Every row gives one point. A path goes straight from each point to the next, and from the last back to the first. The post is the endless flat space through its rows: a point in 2 columns, a line in 3, a plane in 4, and so on, so that a path can go around it. How many times does the path go around the post? Going back the other way cancels.

Post (2 x 3):
[-36 -28 6]
[27 7 -3]
Path (30 x 3):
[1 26 -46]
[-9 -21 -14]
[55 -39 1]
[51 15 15]
[-67 -8 31]
[-16 24 -14]
[-77 13 27]
[-8 -14 28]
[27 -29 8]
[37 -26 -32]
[3 9 -39]
[-48 -8 -3]
[-22 -10 24]
[-3 -55 41]
[-22 -45 -4]
[11 -5 -26]
[-5 47 -20]
[1 11 -16]
[12 -13 -15]
[62 -11 5]
[12 -32 15]
[49 -15 -12]
[-54 -15 -50]
[-71 -13 -5]
[0 8 21]
[60 6 53]
[121 -1 -22]
[-7 -72 16]
[-4 -15 41]
[-42 19 26]
Times around: 1

Post (5 x 6):
[43 -56 -16 47 -4 3]
[20 51 -2 -5 2 -47]
[-1 -1 17 -35 2 47]
[-12 7 54 -15 -1 56]
[18 -5 36 -15 6 8]
Path (24 x 6):
[-15 80 58 -27 -12 -84]
[9 81 14 -59 -14 10]
[62 -6 -1 82 13 -29]
[-35 61 51 -16 42 45]
[1 -50 8 -10 -8 35]
[15 30 -4 -73 -21 23]
[56 -5 -20 36 -9 -6]
[77 -8 63 25 -17 -11]
[34 -18 72 60 29 52]
[-11 -15 2 -69 49 -1]
[3 -74 29 15 -43 36]
[23 2 16 19 -28 46]
[29 24 -41 18 4 50]
[-10 -3 -47 -62 16 52]
[-38 -6 63 81 -39 15]
[23 31 21 2 -12 -18]
[59 -18 -40 -5 -14 59]
[43 27 14 18 19 -20]
[-1 1 -25 -40 41 -25]
[-21 47 -27 -42 -28 -18]
[55 45 -10 -7 -8 -36]
[90 7 32 -77 49 -75]
[37 -1 46 24 31 49]
[-15 -69 28 24 9 46]
Times around: 5

Post (10 x 11):
[30 22 14 -1 13 4 -2 -24 9 -13 28]
[6 -26 -4 -113 27 50 45 -39 -18 -8 -121]
[21 4 20 37 -12 -10 -4 8 30 2 -12]
[2 -8 -23 3 4 -32 -16 -8 28 25 22]
[12 -14 -2 28 32 8 4 28 13 15 36]
[2 15 -37 -18 12 -4 -13 15 -20 19 -17]
[-3 -13 -19 30 -29 8 -36 -18 -27 9 31]
[34 -30 -17 22 -40 -20 -2 -3 -42 13 40]
[44 -12 -3 -3 -13 14 -45 32 18 -6 -12]
[-12 -6 4 6 0 -25 -31 35 -7 9 20]
Path (24 x 11):
[71 28 27 -32 91 33 31 20 65 22 -23]
[10 -24 -16 1 -37 46 -60 12 -32 -7 5]
[17 34 22 -7 16 3 4 25 94 -16 -94]
[63 -37 -24 38 -27 11 -27 26 -58 -25 6]
[79 -16 29 10 46 14 11 45 40 -30 -24]
[-28 -60 -11 23 -13 18 -21 74 -29 16 -27]
[18 -4 -9 -19 -17 -27 3 4 74 11 -93]
[-2 -35 -63 12 -33 -21 -65 52 -72 16 -8]
[-14 8 -39 1 -3 -23 -17 -36 -78 34 19]
[29 16 -19 -78 38 0 -18 9 24 34 -22]
[63 -25 -5 55 -33 31 30 85 28 7 -31]
[-29 7 -47 -16 -43 -17 -58 14 -55 37 67]
[9 -43 -22 -21 51 15 33 -29 17 44 20]
[81 -24 -5 -57 -26 28 -61 -21 -42 -39 -67]
[2 12 33 -32 24 -37 21 -18 62 -31 -39]
[10 2 -39 -35 57 33 45 31 3 34 15]
[-87 -30 -39 -7 5 -61 32 26 -5 74 25]
[32 -40 6 -24 18 21 39 24 2 -10 -19]
[3 67 -24 -26 77 43 -21 -30 -16 -27 -17]
[10 -29 0 -27 9 -34 31 -39 36 26 -49]
[71 -2 71 -9 -7 27 19 -10 53 -5 4]
[18 -12 -9 -20 16 -24 53 33 47 23 -1]
[0 -21 -9 26 21 -66 49 11 89 16 -49]
[26 -2 -19 -11 13 0 -46 26 12 3 -20]
Times around: 2
